Rows are points. Each copy is the shape, with its points in the same order, turned, moved and blurred by noise. Is it also mirrored, or only turned?

Shape (6 x 3):
[[ 20  15  -5]
 [  8  10 -32]
 [ 16  -4 -16]
 [-29 -14  -9]
 [-13  19 -27]
 [ 19 -19  60]]
Copy 1 (6 x 3):
[[-20  -9 -20]
 [-37 -12  12]
 [-10 -20   1]
 [  3  17  35]
 [-37   9  16]
 [ 47  -1 -36]]
Copy 1 is: only turned
Copy 2 (6 x 3):
[[ 13  -6 -25]
 [  6  20 -32]
 [ 13   9 -12]
 [-23  26   7]
 [-11  25 -37]
 [  1 -55  40]]
Copy 2 is: mirrored
Copy 3 (6 x 3):
[[ 32   1  13]
 [ 28  21  32]
 [ 14   4  32]
 [-15  34  10]
 [ 24  38  11]
 [ -8 -46 -19]]
Copy 3 is: mirrored
Copy 4 (6 x 3):
[[ 25  11  21]
 [ 39  14  -5]
 [ 23  -7   3]
 [ -3  12 -30]
 [ 23  32  -8]
 [-41 -27  39]]
Copy 4 is: only turned

Shape (10 x 4):
[[ 38   9 -23  20]
 [-25 -20  29 -20]
 [ 33   1 -12  -7]
 [ 17 -35   5  34]
 [-23  -6  20  -4]
 [-42 -22  11 -22]
 [  2 -41   5  16]
 [ 22 -23 -23  39]
 [-38 -24   5 -21]
 [-10  21  13  19]]
Copy 1 (10 x 4):
[[-50 -19   1  27]
 [ 37   6  27  16]
 [-20 -16  -1  42]
 [-33  -8  51  19]
 [ 15   7  21   4]
 [ 46  -8  30   1]
 [ -7 -15  54  20]
 [-44 -28  34  13]
 [ 41 -17  28   3]
 [-12  17   1  -9]]
Copy 1 is: only turned
Copy 2 (10 x 4):
[[ 10  -5 -35  20]
 [-32  -1  48  -2]
 [  1 -16 -18  -2]
 [-39  -4 -11  42]
 [-18   9  37   9]
 [-34  22  46 -13]
 [-47   2   1  24]
 [-24  10 -33  35]
 [-36  21  38 -14]
 [ 11  11  24  30]]
Copy 2 is: only turned
Copy 3 (10 x 4):
[[-18 -16 -54 -12]
 [ 23  15  20  14]
 [  1 -15 -33 -22]
 [  2  32 -48  12]
 [  7   6  10  21]
 [  4  22  34   9]
 [  6  38 -26   4]
 [-24  22 -54  -2]
 [  2  24  30   4]
 [-10 -16 -13  32]]
Copy 3 is: mirrored
Copy 4 (10 x 4):
[[ 14  41  39  -3]
 [-18 -21 -36  10]
 [ 29  21  20   4]
 [-21  46  -4  20]
 [-26 -15 -13   6]
 [-10 -20 -37 -17]
 [-19  30 -24  14]
 [-15  60  13  -5]
 [-17 -14 -35 -18]
 [-27  -5  27   0]]
Copy 4 is: only turned

Shape (9 x 6):
[[ -7   5 -11 -24 -17 -14]
 [ 31 -32   5  22 -32  16]
 [ 46  -2  59 -26   8  24]
 [-19 -43 -23  17  -4  -5]
 [ 31  29  19  -4   0  32]
 [ 27  25  13  13   6  -2]
 [ -9  -7   6  60 -24 -15]
 [ 16 -22 -22  12  -7 -25]
 [ 42  19  20 -28  29  33]]
Copy 1 (9 x 6):
[[ -5  13  37  -6 -19  -7]
 [ 17  42   2  23  18  28]
 [-49   8  -9 -18  37  44]
 [ 46   3  21  24 -20  19]
 [-46   7   1  18  35  -5]
 [ -7  15   0  -1  30 -24]
 [ 43  24 -29  34  -5 -13]
 [ 34  17  27  -5   6   0]
 [-48  -6  15  -1  47  12]]
Copy 1 is: mirrored
Copy 2 (9 x 6):
[[  3 -10 -21   6  -5 -11]
 [-21  -7   8   8   6  48]
 [ 43 -32  47   2  29  24]
 [-39   7  -7 -31 -29  21]
 [ 11   2  37  18  26  -6]
 [ -2  16  13   1  40   2]
 [-24  50  -8  -7  11  43]
 [-35  -2 -19 -20  10  12]
 [ 14 -33  53  -1  31 -15]]
Copy 2 is: mirrored

Shape (13 x 9):
[[ 13 -17 -24  39  -3  19 -23  14  33]
 [  2  35 -35 -17  29  -4  24   6  12]
 [-34 -28 -19 -19  12   2 -30 -47   0]
 [  3 -20   8  18  25 -14   7   3  18]
 [-30  -3   5 -10 -29   4  18 -23 -12]
 [ -9  25  14  37  13   0 -15   7 -30]
 [ 16 -23  14  18   1  29 -21 -22 -24]
 [-26  20 -34  40  23  -4  -5 -11  13]
 [ 34  14  24 -13  14 -28   5  10  11]
 [ 34  27  29  18 -32  -2   6 -23  -1]
 [ 35   2  21 -18  -5 -36  29  -7  -5]
 [ 34   4  10   4 -13  16  24 -47   6]
 [ -5   9  32 -21   3  30  31  -2  15]]
Copy 1 (13 x 9):
[[  3  45  31  25 -10   5  23  -3  36]
 [ 35  19   4 -19   6 -32  -9 -24 -21]
 [-10  43 -54  -5 -32 -38  23   3  11]
 [-15  -5  14   3 -15 -31  -2  -2  18]
 [ 29  11 -32 -10 -30 -19  -1  49  -4]
 [ -5   4 -16  37  -5  14 -32  10  -6]
 [ -7  10 -29   8 -18  18   0   5  49]
 [ 18  31   4  50 -10 -28  -5 -13  -4]
 [-16 -11  25 -34 -25   1 -27 -11  -7]
 [ 18 -15   8  -8 -53  31 -22  14   7]
 [  3 -18  12 -51 -37 -18 -35  10   7]
 [ 36 -11  -4 -19 -56   5   3  -5  31]
 [ 19 -23  -4 -32  -5  -3  26  18  -6]]
Copy 1 is: only turned
Copy 2 (13 x 9):
[[ 17 -12 -43  37  25   2  -2  24   6]
 [ 33   7  15 -24  30 -21 -10 -25   4]
 [-18 -31 -41 -35 -26  11 -21 -12  19]
 [-10 -18 -24   0  16 -31  23   2  -1]
 [ -4 -32   9   7 -38  -5 -10 -25  -9]
 [-39  20   8  19   7 -13 -16  13  -8]
 [-18  11 -31   7 -29  14  10  23 -18]
 [ -2  -3 -25   7  24 -30 -44 -10   3]
 [ -1  12  12  -4   9 -27  46  -8  24]
 [  5  29   3  40 -37 -23  22  -8  13]
 [  8   3  20  -8 -23 -39  49  -4  14]
 [ 24  21 -23   9 -45 -17  20 -18  -9]
 [  2  -4   4  10  -5   5  31 -48 -25]]
Copy 2 is: mirrored
Copy 3 (13 x 9):
[[ 12  22 -34   9 -34  22 -48  -2  -1]
 [  1 -41   5  39  -3  39  -3  14  14]
 [-24  20 -32  11  48   2   0   2  13]
 [ 12  16  21  17  -5  -4 -26   4   1]
 [-43   5   0   8  -3  -8  25 -23  -3]
 [ 19 -10 -15  11 -19 -10  14  10 -47]
 [ 21  21 -23  -8   8   1   2 -38 -25]
 [  2  -2 -31  59 -14   1 -11  18  -6]
 [ 27   4  33  -9 -16  25   8  16   8]
 [ 20  24   5   1 -41  22  43 -20  -5]
 [ 21  -8  43 -10 -14  10  31  -9  28]
 [ 18  19  -1  20 -10  28  30 -49  14]
 [-17   5  36  13  -3  36   8 -27 -20]]
Copy 3 is: only turned
Copy 4 (13 x 9):
[[  2 -26 -17  29  41  41 -18  20   8]
 [  7  35 -22  -1  21 -17   1  60   8]
 [ 18  22  13  23   4 -11  -9 -39  34]
 [-23  -8  17  17  16  13   1  27   0]
 [ -6  10 -26  -8 -29  -4   8 -15  -2]
 [ 12 -36 -18  19 -22 -12   8  41  -1]
 [ 32 -30  11  15  -7  10 -11 -11 -15]
 [  0   4 -30  48   8   2  16  36  26]
 [-21  -2  25 -15 -11  -4 -21  57  -6]
 [  3  -7   1  -2 -50  31 -22  37 -13]
 [-25  17  21 -12 -17  -2 -23  30 -23]
 [ 18  31   9   7 -27  35  -6  16 -26]
 [ 12   5   1 -40 -12  21  27  24   6]]
Copy 4 is: mirrored

Shape (15 x 11):
[[-19  18  -4   5   8 -16 -10 -11   4 -12   5]
 [-21  -3  -8  24  11 -14 -10   0  32 -15  -2]
 [ 18  23  -2  -3 -58 -10 -24   7  -9 -15  20]
 [ 21  14 -26  28  -6  -6 -26 -15  45 -10  10]
 [ -6  20 -28 -16 -60 -18  11 -15   5  42  24]
 [ -3  -8  12   2   7  28   8   3  11  -6   3]
 [ 18  27   1  18 -12  -8  15 -13   4  20   5]
 [-16  -7 -28   3   4  -2  -1  13   2  13 -26]
 [ 35   4  31 -23 -22 -10  -2  -6  -2  12 -15]
 [ -6  14 -20 -15   9   4  13   9  -1   1  20]
 [ -3   1 -18  19  10 -17  13 -15   8  -4  20]
 [ 27  12  29  14 -10  -4 -18  -4  -5  29   9]
 [-16  19   4 -15   3   3   4  -9  -4  -7 -25]
 [-12  19 -12 -16   7   1  -7   2  -1  -9  19]
 [ -8  14   0 -15   6   1  14  36  27  -4  -8]]
Copy 1 (15 x 11):
[[-23  -3 -30  -8  -5  15   2  -7  -9  -6   2]
 [-30 -15 -21  -3  -2  14  -1 -34  -1   0 -24]
 [ 18 -54  -8 -19  -7   9 -14   4  13 -13  40]
 [  7 -50 -42  -1  -5   4   7 -21   0  18 -26]
 [ -4 -60  12   2  -8  15   0  52 -13 -26  -1]
 [  3   4  10  -3  14  12  11 -17   9   8 -18]
 [  6 -18  -9  -2 -26   0  -1  19  12   4 -20]
 [ -9  -4  14  22 -15   8  10 -24 -27 -18 -11]
 [ 24  -7  10  -7   0 -16 -43  13   1   3   0]
 [ -1  -1 -10  16  10  20  13   6   5 -21  -2]
 [-25 -14 -26  10  -4  -5  15  -1  14 -11 -19]
 [  7 -14  -1   2 -20  -2 -27  13   8  35   5]
 [  6  18  -1 -20  -4  12  -6  -2 -18 -18  -3]
 [ -3   0 -17   1  14  20   6   4  -4 -12  10]
 [ 10   5  -1  17   2  28 -15 -22   8 -28 -22]]
Copy 1 is: only turned
Copy 2 (15 x 11):
[[-12  -9  26  17  -3  -1  -4 -11   7 -20  -4]
 [ 14 -18  22  15  -5   8 -27 -16   8 -28  13]
 [ -4  20 -22  33  34 -23  23   2  30 -27  -4]
 [ 31  24   6   7  -2  14 -11 -34  19 -35  -2]
 [-13  37  -3  28  -4 -59  17 -21  27  13  27]
 [  6 -13   3 -17  -6  -4 -16  21  16  -7  12]
 [  1  16 -12  13 -24   0  23 -13  21   4   8]
 [ -9  -4   3  -1  11  -4 -25 -21 -16   5  26]
 [ -4  21 -24  18  -7 -13   0  30  -7   6 -19]
 [ -7   5  24  -6  15  -4   1   0  20  12  19]
 [ 13 -14  29   4  -9  -5  11 -25  10   2   8]
 [  3  25 -11  18 -24   7  22  23  -2 -16  12]
 [-32  -6   0   4  -3  -5 -19  -3   2   1 -14]
 [-19   3  34  -1  12  -4   1   1  20  -9   5]
 [ -6  -4   4  10  12  11 -38  11  18  14  19]]
Copy 2 is: only turned

Shape (18 x 12):
[[ -7  15  11  18  53  -2 -17  -5  19 -25   0  12]
 [-13   0  26  34  23  -3 -22   6   5 -29  -8  26]
 [ 15  20 -15  -5  -5   5   5  -3  20 -13  20  16]
 [ 10  10  -1   0  14  25  -3 -15  11  27  16  -8]
 [  2   4 -19 -15 -36  22  -1  18   6   9  21  11]
 [ 17  17 -14  11  -3   2  -7  22   1 -23 -30  -3]
 [ -6  -3   2  24  42  -8   5  -7  20 -42   7   2]
 [  9   8  -1  -8  -6   0  11   5  20 -17 -35   8]
 [-26  -4  39  10  29  -5  -6  21  21 -41 -10   6]
 [ -9   7 -23 -22 -16 -10  -7 -11   6  16  14  31]
 [ 23 -23 -16 -11  -9  19  -6 -37 -19  10  22  -3]
 [  0  36   5   0  -2  15  13 -12   6 -36 -27   8]
 [ 32  25  20   0  -7  -6  14  10  13 -23 -14  17]
 [ 11  10  -9   1 -20  12   0  -7 -19  10  16   6]
 [ -6  18 -10  -3 -31  14 -16 -14   7  12  33 -13]
 [  8   8 -22   0  -1  32  22 -10   6   2   7  29]
 [ 16  21   2 -18  -3  20 -17  10  21 -35 -15  22]
 [  9 -12 -10  17 -37  15 -17 -20  19  16  12   5]]
Copy 1 (18 x 12):
[[ -1  18   6  -5  11 -32 -52   1  26 -21 -24  22]
 [ -8   7  22  24  20 -27 -38 -15  17 -31 -20   5]
 [ 26  -4 -15   6 -13 -17   1  15  29  -2 -20   5]
 [  4   3 -15  -8 -20   0  -6  25  -8 -11  -7  32]
 [ 16 -15 -28  17 -30 -12  23   8   5 -10   5 -14]
 [  3 -10 -10 -17   9  -1 -10 -15  16 -19 -29 -28]
 [ 15  19   8  -7  27 -29 -34 -15  33  -8 -11  24]
 [ 10 -33   6 -21   2 -21  -6  -7  12  -4 -25 -11]
 [ -6   9  17   4  19 -60 -34 -28   2 -14 -18   2]
 [  6 -20  -2  16 -36 -11  -6  27  29   8  11  -6]
 [ 22   9  15 -10 -25  18  22  23  12 -20  23  17]
 [ 14 -18   2 -17  29 -30  -5  23  15 -16 -31 -14]
 [ 27 -13  13   0   1 -17  -5  -3   6   1 -51 -14]
 [ 15   2  -4  11 -12  11  10  23   2 -10   1  -9]
 [ -8  13 -22  12 -19  -8  30  31  10  -2   2   5]
 [ 37 -27 -15   6  -3  -5  -4  24  14 -18   0  13]
 [ 17 -14  -1  -9 -14 -40  -5   3  23 -34 -37 -16]
 [-11 -14  -1  19 -19   8  32   7  18 -16  -1  21]]
Copy 1 is: mirrored
Copy 2 (18 x 12):
[[  7  24 -34 -20  24 -37  11  -2  -3 -18 -15  -3]
 [  3  29 -31   1   1 -43 -11  17 -14 -22 -21  -3]
 [  3 -23 -16 -16   8   9  -3 -21  -9 -31   9  -6]
 [ 12   7  16   0  19   2  11 -43  -8 -10  -1   0]
 [  5 -17  23  -9  -7  29 -11  -8 -19 -30   7  -4]
 [ -2 -19 -12 -11  -5 -25   0   5 -42   1  12 -13]
 [-16  15 -33   5  42 -31   5  10   6 -14  -6   0]
 [ -1 -12 -20  -1 -17  -9  16   5 -23   1  19  -7]
 [ -2  29 -31  10   7 -31  22  38 -12 -29 -11 -11]
 [ -4  -8   4 -33 -17  30 -12 -11   5 -17  -7   8]
 [ 17 -20  24  13  10  15 -14 -24  20   8  -3  10]
 [ -1 -21 -15  -4 -18 -35  15  -5  -7 -30  27  -1]
 [  3 -24 -37   7 -14 -16  20 -10 -32 -24  -5  -8]
 [  4 -19  21  -2 -13   3 -16 -26  -6 -16 -13  -1]
 [  1  -7  29  -8  -1  18 -17 -32   7 -30  -1 -30]
 [ -4 -11  -1  -5   1   4  -5 -27 -10 -25  16  33]
 [ 34 -15 -30 -13  -6 -10   8   7 -23 -30  20  -7]
 [  9  11  15  12 -11  18 -34 -25  -1 -12  13 -14]]
Copy 2 is: mirrored
Copy 3 (18 x 12):
[[ -8   4   7  22  13 -11  50 -12   0 -33  -2  -5]
 [  5  -1  28  12   5 -12  51  10  -9 -10 -21   0]
 [ 13 -20   1  25  -3   5 -17  -8  -4 -32   3 -16]
 [  4  20   0  32 -13  21  -4 -22   3 -10  26  -6]
 [ 26  -5  15  -1  -4  19 -46   1 -13  -9   8 -13]
 [ 18  -9 -14  -4   2   4  11   3  20  -4 -25 -33]
 [ -4  -7  -7  34  20 -17  41  13   1 -26   3  -2]
 [ -9 -18  -8  -7 -18  -1   3  11  11 -10  -9 -27]
 [ -8  -2  27  -2  14 -35  45  19   0 -17   3 -14]
 [ -9  -7   7   6 -10  12 -38 -20 -21 -26  -8  13]
 [ 23  25 -32  33 -23  13 -23  -7 -35  -3   9   6]
 [  1   0   0  12 -28  -1   9  20  18 -41 -20 -33]
 [ 15 -31   3   6 -30 -18   8  -5  15 -15  -8 -28]
 [ 28  11   2  20 -16   8 -25 -10  -4  -8  -5   1]
 [ 16  24  15  35   0   9 -44  -9 -15 -13   1 -21]
 [ 17 -12  -3  20 -21  36 -12   7  -2 -28  12   5]
 [ 15 -16   2 -12 -11   1  12  -1 -12 -38  -3 -42]
 [  7   6   9  34  -9  25 -28  -2 -30  15  -7 -17]]
Copy 3 is: only turned

Shape (18 x 12):
[[-23  14   2   2 -28 -10   4  -3 -31  -7  10  -4]
 [-11  52 -15  10  -5  -5  -5 -23  22  27  -8  10]
 [  7  -3  31  10 -16 -10  15  -1  -9   7  13 -16]
 [-11   4 -36 -30  26   8  -8  36  22   7  38   4]
 [ -7  34  -6 -13  -9 -42   6   1  28  30 -17  28]
 [-35  19  12   7  20 -29 -37  19  -5  28 -29  25]
 [ 10   7  -3   6   0  12  35  -7 -29   6  18 -18]
 [  4  -9 -23  -9   7   1  14  -5 -19  -9  13 -32]
 [-26  -2   5  44  -4 -34  -6   6  -1   2   0  -1]
 [ 19  15 -15 -16   1  25  17  20   4 -35  13  -3]
 [ -5  -8  19  20  16 -25   4 -23 -15 -25   0 -11]
 [-12   9  -8 -26  15  28   4  -4   7  -7  45  -6]
 [ -4  -5  -6 -15  -7  16  32  -2   4 -23   6 -54]
 [-21 -15  14  19 -26  -9  -3 -38 -18 -13  10  -7]
 [-17  -1   9   3   0 -17 -36  -5   9  36 -23  15]
 [ -5  -1  15  45 -16 -21 -21  -4  -5  11 -18  -3]
 [-46   7  15  18  12 -12  -6  11  12  27 -19  25]
 [  4 -26 -15   3  -6  13  31  -7 -13 -14   5  -5]]
Copy 1 (18 x 12):
[[ -2  19 -13 -10 -14 -17  11 -10  -9  35 -17   7]
 [ 10  15 -39  21   0  15 -24  22   9  20  17  34]
 [ 26 -16 -14 -14 -34 -14  19  -5  -4  10 -10   8]
 [  4 -13  19  -7  36 -11 -42 -15  41   4  -7   1]
 [  9  -2 -51  44 -11  -2 -26  11  23  20  12  -4]
 [-49   6 -18  29 -37  12 -27   2  16   4  -1   5]
 [ 36   3  12  -8  -8  -5  29   6   4  19 -23  22]
 [ 21  14  22 -16   6  -4  26 -13  10  13   3   0]
 [-17  11  -8   7 -36 -35  -3  10 -11  -2  17  12]
 [ 26   3 -12 -11  41 -12   9 -23  16 -13 -27  12]
 [ 17  29   0  -1 -39 -13  17 -24  -7 -13   7  10]
 [ 33   0  16 -21  18   1 -26 -33  13  17 -17  28]
 [ 33 -12   6 -17  19  -9  40 -37   4  13  13  22]
 [ 15  23  -6 -14 -33  -9   7 -19 -40  22   8   5]
 [-20  -5 -21  11 -34  24 -28   6  -5   5  13  -9]
 [-16   7 -24  -8 -40  -8   8  20 -21  -7  15   4]
 [-28 -13  -8  40 -29  -1 -29  -1  -8   9   2  17]
 [ 31   3  20   2  10 -13  21  -8 -20   3  -8  -5]]
Copy 1 is: only turned
Copy 2 (18 x 12):
[[ -2  35  11 -29 -22  -4 -17  -6   6  -1   4  -3]
 [ 12   9   1   2   2 -27  13  -7 -19  41  34  -8]
 [  5  26  -5   5 -15 -11 -19  22  20 -18  -3 -13]
 [-40   8  -6  -3  46  34 -23   1  15  33  22  22]
 [ 24   9 -21   6  14 -38  -8 -14   2  30  35  28]
 [ 34 -13  -9 -15  18  -9   0 -48  25  25  -6   2]
 [-10  40  17  -3  -7  -6 -12  41   2  11 -16  -3]
 [-30  29  28 -16  17   1  -4  31  11  -6  -3   8]
 [ 27  -1  24  -7  10 -12 -35 -19   3 -11   5 -16]
 [-57  25 -15  -5  14   0 -17  14 -19   7 -11   8]
 [  4  26  29  13   7 -14  -4  -9   1 -30 -18  -7]
 [-43  30   6  14   7  35   0  13   5  17  11   7]
 [-60  14  24  -1 -14 -12  -7  37  11 -17   1   6]
 [ 16  31  26  -7 -26   4   5  -3  -6 -34   9 -10]
 [ 35 -14 -10 -11  14  -1  14 -15  17   6  16   0]
 [ 34  -5   4 -16   1 -19 -10  -3  -2 -18  -1 -29]
 [ 29 -24   3   4  -4   1 -15 -31   8  24   2  10]
 [-16  17  17  -5  -1   7 -14  34 -16 -15 -12  21]]
Copy 2 is: only turned
